Each row is a point. Examples show where two turns around zero, p and q, send a point. Write where each new point lands after one turn and then the other. Backwards means that the second turn is done in reverse. Each puzzle has new turns, and all numbers are rounded.
In the rows, 128 means zero.

Turn p:
117 138 => 137 140
134  88 =>  88 120
133 158 => 158 125
Turn q:
128 137 => 134 121
118 168 => 161 104
116 109 => 125 150
150  98 =>  92 137
Where do these land?
q, then p backwards: 137  98 => 109 103
p, then q: 119 118 => 141 128
q, then p: 128 168 =>  99 101

Turn p:
123 123 133 => 137 127 129
147 142 123 => 105 130 136
155 158 100 =>  79 130 123
114  99 115 => 149 147 108
 90 150 156 => 149  80 128
139  96 142 => 149 153 145
Turn q:
 99 135 157 => 140  88 129
154 133 107 => 108 155 128
150 111 129 => 132 148 147
 69 127 113 => 156 103  80
146 128 136 => 120 133 145
150 135 125 => 111 140 138
Where do these land?
p, then q: 148 108 164 => 114 106 166
p, then q: 122 150 118 => 148 133 114
p, then q backwards:  94 142  99 =>  91 149 108
q, then p: 149 113 131 => 124 109 146

Turn p:
114 132 131 142 107 142 => 125 136  98 130 125 119
117 102 109 155 108 109 => 164 146 120 144 105 114
111 133 120 146 145  73 => 143 131 152 183 118 135
113 138  98 150 140 141 => 108 160 131 136 107 118
132 157 142 116 135 142 =>  96 114 125 124 141 133
178 120 107  93 120 138 => 132 101 158  81 125 104
137 129 129  82 138 134 => 121 117 152 106 161 124
121 112 187 141 131 145 => 136 122  89 119 142 177
Turn q:
129 157 128 180 153 122 => 104 138 118 141 166  85
132 123 141  94 107 123 => 152 134 123 121  99 146
140 147 135 163 119 146 => 120 134 140 125 131  84
163 122 109 139 138 132 => 133  91 126 129 137 109
109 112 151 103 150 129 => 105 134 108 126 110 159
136 104 123 147 121 108 => 133 115 136 163 129 126
 92 159 151 100 136 118 => 125 175 102 109 130 150
122 100  86  98  99 147 => 150 104 172 110 122 164
Where do these land?
q, then p: 121 128 112 154  84  87 => 112  94 122 136  86 164
p, then q: 119 155 126 118 161 153 => 101 164 129 113 135 146
q, then p: 113 110 123 119 141 128 => 121 148 114 116 132 132
q, then p: 107 121 144 143  66 101 => 104  79  93 143  96 138
p, then q backwards: 145 128 112 116 125 149 => 132 142 129 128 128 158
q, then p: 140 123 142 138 172 158 => 152 166 134 146 154 112
q, then p: 151 131 137 107 146 121 => 140 140 143 113 120 103

Turn p:
 99  82 159 119 132 154 137  94 => 142 151  94 134 157  97  91 158
 76 107 142 109  93 151 157 107 => 143 161 145 110 144  98  82 167
148 102 119 120 106 106 112 117 => 145 165 115 126 118 136 150 120
133 139 102 152 144 109 119 152 => 113 106 128 105 126 146 151 104
108 125 118  98 152 135  95 139 =>  89 134 103 123 102 132 108 128
150 158 141 146 142 109 135  98 => 153 109 135 157 141 147 123  97
139 151 144 124 153 119 153 155 => 111  97 143 146 140 156 135 144
141 146 133 157  94 133 112 141 => 126 131 158 132 129 102 156 104
158 142  93 127 137 137 131 149 => 129  98 130 120  94 138 155 130
Turn q:
 96 102 162 148 117 142 127 122 => 164 154 117 125 115 114 114 158
124  93 135 164 141 146 136 102 => 136 146 131 157 127 105 133 173
127 123 148 127 164 164 115 114 => 151 150 119 145 135 122 172 134
135 153 112  98 122 122 152 123 => 104 107 138 100 122 146 143 122
163 140 110  97  85 104 121 149 => 115  88 148  97 153 129 102  93
127 137 128 123 125  88 113 120 => 119 118 112 130 145 156 106 125
130 116 115  99 122  94 129 164 =>  99 124 108 101 139 118 103  99
133 131 165 166 156 163 145 135 => 146 183 156 148 117 123 149 138
117 156  79 131 120 129 114 124 => 118  85 125 149 101 139 129 110
Where do these land?
q, then p: 137 158 150 140 114 110 159 168 => 115 146 144 170 116 105  91 115
q, then p: 128 118 111 153 123 165 101 132 => 154 135 128 130 156 138 162 107
q, then p backwards: 113 152 133 151 127 103 113 116 => 135 140 133  99 149 108 137 110
q, then p: 118  91 106  78 111 121  97 110 => 134 137  80  89 109 164 141 144
q, then p: 142 137 107 110 140 151 108 127 => 162 124 115 120 150 137 124 140
q, then p: 106 112  93 135 132  94 112 150 => 129 147 115  87 118 117 120  91
p, then q backwards: 123 108 173 111 150 125 153 127 => 138 104 138 148 141  96 114  92
q, then p backwards: 177 132 147 159 120 138 152 105 => 122 149 159 123  90 119 167 150
q, then p: 108 144 132 114 135 145 157 118 => 134 136 158 127 119 124 127 160

Turn p:
143 119 111 163 134 163 132 112 169 134 117 => 112 109 152  79 120 129 110 157 144 135 132
165 110 145 111 137 118 107 109 107 126 133 => 160 160 120 132 119 118 143 150 111 149 128
139 140 123 112 139 140 102 128 132 121 107 => 108 142 135 133 115 114 123 143 106 130 143
131 153 107 158 150 141  90 105 138 156 114 =>  96 111 140 108 149 132 139 178 100 128 136
169 142 100 128 120 126 120 134 133 116 157 => 149 130 128 116 123 103 105 144 106 103 102
128 149 141 150 122 171  99 116 155 158 152 => 121 120 134 109 152 123 125 179 149  96 159
109 110 143 106 112  78 147 150 147 107 139 => 146 148 148 163 138 140 110  83 147 132 104
104 158 117 148 142 141 164  78 128 174  92 => 102  86 115  82 167 150 138 117 111 157 167
109 118 147 105 154 111 163 161 110 111 138 => 129 139  90 162 114 151 112  94 143 138 115
149 126 124 166 125 135 100 137 121 150 126 => 136 101 141 128 120 131 145 172 121 121 124
100 128 150 118 116 103 160 130  98  78 120 => 134 152 118 138 108 155 146  63 128 119 122
126 119 137 103 100 124 142 159 120 127 120 => 143 120 131 158 112 111 123  99 140 127 137
 91  91 120  96 114 113 139 144 107 107 148 => 126 146 113 156 127 108 145  84 160 131  97
Turn q:
122 126 118 166 111 163 101 148 128 152 115 => 142 116 115 124 135  80 148 152 140 114 100
168 117 123 144 146 121 127 113 125 143 109 => 120 100 122 130 150 143 120 150 156 116 140
109 143 110 108  64 100 137 100 147 176 138 => 171 132  85 127 166 136 169  88  96 136 146
131 107 134 153 183 164 149 133 139 133 104 => 131 105 137 134 129 114  69 160 153 140 105
119 134 132 140  92 119 142 117 156 104 148 => 112 147 101 128 136 137 130 100  99 117 105
130 116 145 127 124 145 121 150  84 144 132 => 137 139 139 147 111  95 136 132 156 116 148
107 100 116 132 117 133 115 114 152 141 153 => 166 123 118 126 125 135 126 118 109 102 106
114 126 101 112 138  94 150 119 106 115 114 => 129 128 128 101 116 156 126 101 151 155 144
 93 123 157 134 136 106 117 165 139  96 115 => 111 139 167 143 112 129 138 107 132 147  82
127 121 142  94 134 152 122 103 136  78 129 => 121 178 142 119 116 157 106 152 109 124 124
170 162 118  80 144 101 150 157 119 122 145 =>  91 118 164 113 135 131 124 109 108 139 192
146 158 141 147 146 138 106 116 105 132 135 => 107 113 115 146 107 123 141 165 129 128 143
Where do these land?
p, then q: 104 118 126 138 105  99 118 158 141 102 174 =>  88 137 125 126 149 149 118 160 136 148  84
q, then p backwards: 138 114 125 122 162 134 106 155 164 171 105 => 148 124 109 153  96 102 117 134 156 177 132
q, then p: 112 149 144 104 155 118 142 128 110 119 104 => 138 104 127 139 160 127 129 151 147 119 155
p, then q backwards: 147 116  90 115 115  84 146 132 107 124 162 =>  81 110 127 152 106 140 132 139 171 148 129
p, then q: 157 137 124 175 135 136 110 129 132 152 121 => 129 147 169 133 130  95 118 114 148 108 131
p, then q: 139 123 157 112 157 151 133 101 139 115 147 => 124 116 137 105 128 111 146 137  83 137 148
p, then q:  98 106  95 119 118 157 131  83  90 119 101 => 162 135 108 123 134 154 109  77 120 168 157
q, then p: 149 154 105 163 132 160 138 151 122 134 120 => 116 134 141 169 147 123 126 108 131 149  91
q, then p backwards: 105 132 144 136 126  88 129 157 138 129 114 => 100 101 112 128 115  95 135 133 123 127 107
q, then p backwards: 106 131 136 116 106  96 165  96 145 127 107 => 108 123 149 111 157  89 165 108 120 130 130
q, then p backwards: 149 172 104 119 156 135 110 132 125 146 121 => 146 133 119 147 132 154 115 112 127 169  96
p, then q: 152 102 141 146 134 146 152 132 131 103 111 => 144 155 123 128 163 116 147 128 107 111 139
q, then p: 146 119 154 106  94 158  87 113 141 105 156 => 122 128 102 132  88 154 127 101  98  79 128
q, then p:  91 120 147 124  96 132 126 127 109 148 151 => 159 111 138  93 133 136 127 120  93 117 119

Turn p:
137 138 126 112 123 120 106 133  91 137 149 116 => 104 141 122 122 136  96 146 131 150 127 129 108
183 137 110 114 117 150 154 120 147 145  85 109 => 146 102 113 124 154 170 120 103 154  93  93 112
112  96 140 117 150 130 125 117 107  87 162 179 => 116 135 124 109  95 103 122 120  77 128 181 114
163 121 144 141 115 143 137 132 163 160 135  94 => 111 109 103 139 145 145 115 112 154 115 101 168
157 143  96 143  94 157 116 127 152 152 115 115 => 134 109 141 128 160 141 110  89 165 139  99 132
 97 142 150 136 124 136 138 137 110  90 140 147 => 151 154 143 122  99  97 114 138 114 120 147 135
102 119 149 119 137 125 135 157 109  96 130 146 => 136 160 133 143  94 115 128 135 109 115 154 122
121 135 114 115 113 150 123 112 156 173 112 112 => 130  99 124 147 148 133 118 119 132 148  78 124
157 148 126 167 135 140 124 108 136 173  98 115 => 152  76 125 133 162 138 144 126 162 130 117 149
111  94 123 129 129 122  90 121 108 110 114  94 =>  98 120 137 141 106 135 114 158 156 148 148 101
103 115 137 122 150  98 117 167 120 111 137 173 => 122 162 145 148 106 124 160 124  89 132 165 128
143 139 112 130 132 150 177 118 140 177 115 108 => 162 110  82 134 163 145 124 122 136 127  91 135
122 124 151 114 101  94 102 101 122 122 118 125 => 102 116 149 107  91 125 147 146 136 132 109 122
106 150 131 119 172 111 127 134 139  86 156 142 => 122 157 151 121 142 116 122 159  79 112 156 134
106 119 111 143 129  93 149 135 121 100 153 146 => 134 169 128 101 117 137 134 138 106 152 155 136
Turn q:
112 117 131 152  90 118 123 112 101 131 135 128 => 130 123 150 161 154 108 136 149 113 120 138 130
150 110 151 150 120 131 124 161 110  98 148 144 => 130 156 133 143 130 133  92 121 104 125 169 114
129  96 126 135 133 162  95 118 138 138 107 113 => 107 117 132 122 107 131 141 129 131  89 147 162
130 131 140 156 148 125 168 162 167 144 128 156 => 137 152 107  92 127 157 143 150 133 159 160 101
136 101 127  90 118 128 101 154 140 139 119  98 => 161 133 137 130  99 131 140  93 140  95 130 148
106 139 150 127 100 135 150 122 136 115 132 127 => 113 139 135 142 151 120 151 116 138 135 132 103
129 104  92 102 146 125 128 150 136 146  96 145 => 155 114 136  97 113 153 137 114 128 146 131 169
152  95 153 110  97 139 127  92 154 150 131 147 => 135  97 120 121 165 130 133 117 164  90 162 126
148 162  85 131 157 163 104 138 124 101 162 132 => 104 139  79 112 107  99  94 111  92 139 112 147
145 163 157 117 137 108 126 110 137 159 138 123 => 141 130 110 118 142 135 120 146 154 105  93 100
156 158 126 145 163 106 161  90 125 142 116 105 => 118 103  99 142 116 152 114 170 157 146  93 112
101 161 103 144 112 108 126 162 148  83 114 118 => 125 136 129 139 106 131 162 106  73 157 113 100
 89 114 127 127 167  99 123 157 102  95 146 151 => 132 144 181 104 107 111  96 127 103 164 129 115
102 104 107  98  99 137 123  92  95 144 131 104 => 132 106 155 158 142  88 142 121 152 120 114 170
134 164 144 136 133 135 140 100 108 136 116 130 => 102 130 119 139 153 142 120 149 139 129  98 124
Where do these land?
p, then q: 119 112 134 120 121 126 167 133 133 127  73  92 => 110 139  89 146 115 152 151 106 101 113 153 155
p, then q backwards: 153 130 102 119 136 115 125 154 125 164 163 123 => 120 160 134 120  95 170 151 125 134 126 128 142
q, then p: 177 125 129 105 119  94 135 130 120 141 165 141 =>  84 103 142 121 165 150 131 115 149 118 151 121
p, then q backwards: 117 126 164 102 133 144 144 110 124 156 106 116 => 147 150 106 137 126 105 110 102 134 136 133  92
q, then p: 131 127 105 102 129  98 122 113 106 138 170 121 =>  99 111 144 123 125 165 169 124 143 123 138 129
p, then q: 159 144 110 116 121  93 147  98 112 126 143 137 => 132 125 131 124 120 130 126  88 165 155 100 141
q, then p: 139 110 151  91 155 128 123 127 145 122  80 100 => 134  99 141 122  94 131  73 108 120 122 102 137
p, then q: 129 145 112 153 139  85 138 117 142 136 164 166 => 139 142 134 106 164 129  94 129 165 161 107 143
p, then q:  90  89 146 128 138 159 135 144 132 101  96 125 => 130 143 110 162 135 110 129 141  85  87 153 133
q, then p: 105 134 140 157 117 140 106 161 108 112 110 151 => 153 140 124 129 123  72 138 147 132 110 137 122
q, then p backwards: 159 136  93 120 142 147 130 107 119 144 153 156 => 132 124 130 151 132 154 153  97 136 144 166 106
p, then q backwards: 125 116 123 177 105 125 102 113 134 129 139 135 => 113  92 104 108 151 139 155 122 122 121 120 143
q, then p: 105 138 148 141 145 141 123 133 123 112  86  90 => 173 134 139 138  95 112 104 133 137 133 105 145
p, then q: 104 149 106 137  95 137 102 134 153 119 138 163 => 126 126 146 124 160 145 115 154 156  90 106 113
q, then p backwards: 106 139 155 153 123 189 123 146 144  94 136 105 => 142 100 139  91 128 101 105 172 109 114 171 135

Turn p:
155 135 137 136 132 154 146 131 129 122 109 173 104 136 => 128 134 121 155 149  96  96 132 131 137 132 142 111  94
101 120 149 105 107 112 142 108 111 124 104 108 143 133 => 122 148 133 118 111 114 137 146 151 125 148 133 140 173
139 166 137  96 128 106 114  95 158 115 159 112 111  89 => 127 132 171  96 133 132 122  90 129  85 100 133  95 147
 99 134 138 131 132 162 122 131 111 127 153 133 145 111 =>  97 133 126 118 144 144 123 157 124 115 123  96 132 123
118 165  98 120 116 161 120 154 105 148 155 100 132 157 =>  99 154 148 101 123 166 144 135 126 162 118 124 151  90
133 118 130 144 164 109  93 143 128 109 142 163 103  91 => 139 108 119 151 161 117 123 100  88  84 116 110 137 118
128 114 122 130 155 105 102 128 127 103 100 168 163 161 => 128  84 115 156 146 122 134 142 129 112 142 173 166 132
109 110 117 100 138 135 158 132 126 168 115 103 110 141 => 139 150 140 115 104 141 118 131 112 160 177 122 124 136
151 135 150 151 104 139 130 154 119 153 109 168  99 106 => 138 142 115 138 136  68 120 138 103 141 109 114 114  97
121 147 149 157 136 115 165 114 117  92 137 134 158 147 => 101 117 139 179 112 133 130 147 169 114 116 129 126 137
120  98 102  98 126  95  90 150 178 146 138 111  94 137 => 147 113 121  93 132 140 168  73  85 135 158 146 115 136
157  99 166 123 143 118 156 121 152 132 145 100 135  98 => 158 102 134 119 100 121 117 115 153 107 142  89  92 137
125 161  96  92 116  98 124 148 107  95 126 120 128 109 => 147 171 157 126 138 142 162 123 129  93 116 151 148 124
110 131 168 127 149 166 153 103 131 112  91 100 129 135 => 120 129 148 137 151 121  97 143 174 154 155 105 123 162
140 145  97 155 114 136 136 145 116 169 125 122 134 144 => 135 135 127 129 102 139 131 144 110 173 104 133 137 101
140 106 112 151 107 147 132 112 155 136 123 131 137 122 => 141 117  92 120 128 136 118 137 131 147 113 135  99 133
130  92 110 160 107 118  92 106 106 125 144 131 150 159 => 107 106  69 124 107 141 133 121 131 131 107 143 165 137
Turn q:
 94 125 132 143 137 101 116 156  82 175 117 162 133 151 =>  85 149 119 144 147 141 100 146 132 143 194 117 119 116
121 125 130 126 145 113 122 119 160 112 157 104 127 126 => 138 140 119 113 123 121 144 148 144 107 105 131 153 144
144 124 139 127 135 152 109  81 136  94 117 134 122 123 => 160 105 141 130 146 116 124 141 115 137  85 122 139 107
113 121 115 105 152 113 147 128 108 193 113 149 136 129 => 111 157  97 153 142 159 116 109 132 169 161 115 136 139
170  79 146 146 132 202 152 119  99 122 153 152 160  98 => 144 109  93 131  82 132 129 131  81 172 101 170 109  65
109 132 170 128 159 152 154 153  82 164 102 133 120 134 => 144 154 110 164 116 151 114 143  96 143 174 102  90 121
162 127 135 148 130 120 115 119 130 135 131 109 121 138 => 115 136 139 123 111 126 107 127 114 113 105 114 143 122
141 127 141 124 103 130 157 121 112 101 158 144 106 154 => 149 110 111 104 135 116 123 107 101  94 146 140 133 105
105 121 112 106 163 104 123 148  84 137  90 103 140 131 => 126 157 154 178 137 149 116 143 123 142 162 145 136 162
131 113 141 110 105 144  97 126 163 100 141 120 118 124 => 156 124 136 104 127  97 120 132 158 118  95 142 118 123
123 126  97 139 102 137 137 130 164 122 123 110 121 149 => 123 105 133 139 114 120 142 101 164 100 118 125 134 128
126 161  88 123 127 130 108 133 142 121 144 112 105 112 => 125  94 138 106 125 147 123 132 151 118 115 127 132 170
122 152 102 146 128 111 135 138 177  97 135 140 127 137 => 104 106 123 120 149 123 166 128 149  89 108 127 126 142
169 135 133 118  99 115 119 136 170 100 130 138 129 112 => 119 128 141  93 140 100 137 102 127 115  83 140 109 135
124 125 130 147  91 102 131 113 153 109 131 125 111  96 => 120 109 136 102 124  76 148 121 130 129 121 117 140 144
 94 157 138 111 140 121 125 130  86 166 105 111 173 136 => 130 167 162 143 131 174 138 137 132 159 176 114 129 126
Where do these land?
q, then p backwards: 181 121 129 130 129 111 114 146 145 126 146  55 118 148 => 141 155 122 111 123  82 133  77  78 132 155 121 127  99
p, then q: 158 102 172 117 142 156 144 152 165 134 148  75 127 152 => 164 147  91 101  85 101 119 106 157 135  96 118 162 151
p, then q: 122 146 111 133 126 173 114  89  86 137 130 146 132 119 => 122 133 166 139 149 156 120 160 163 146 131 135  96 139
p, then q: 118 131 121 123 123 156 117 150 115 179 129 154 124 109 => 127 143 147 120 119 148 107 136 112 150 161 150 115 164
p, then q: 118 140 123 125 156 146 115 126 106 132 152 133 146  85 => 155 136 164 145 115 134 125 156 121 123 121 154 105 134
p, then q: 105 128 124 134 129 109 133 128 170 120  77 118 131 134 => 107 143  84 140 131 139 106 115 111 100 131 112 133 102
p, then q: 113 113 115 111 148 126 117  95 101 151 150 146 115 121 => 144 112 163 113 141 141 114 151 140 135 148 156 132 110
q, then p backwards: 104 121 133 138 114 111 142 164 138  92 112 103  97 147 => 123 117 168 104 133  86 148 123 132 104 121 154 131 107
p, then q backwards: 125 125 114 114 124 146  88 121 123 120 149 165 137 126 => 152 129 122 138 139 111 127 129 127 110 163 163 127 150
q, then p: 138 123 148 123 103 119 110  94  99 128 134 140 134  96 => 137 121 147  93  97 106 122 140 108 109 139 121 150 126
q, then p: 133 104  95 135 119 144 141 116 113 132 141 150 142 104 => 132 128  96 120 109 130 114 158  92 125 136 135 121 133
p, then q:  98 134 137 177 130  89 145 150 143 117  96 145 139 165 =>  74 128  94 153 103 110 144 125 115 114 162 108 137  98
p, then q backwards: 158 143 130 124 138 155 126 107 136 144 167 144 101  99 => 179 138 154 131 109 145 105 139 128 138 126 147 110 153
q, then p: 113 155 129 113 102  86 158 130 146 109 118 112 145 158 => 104 120 158 157 117 142 110 124 174  99 133 130 103 139
p, then q backwards: 136 135 136 121 139  92 157 153 133  99  73 134 131 157 =>  77  91 112 110 118 128 138 127 118  97  94 105 145 130
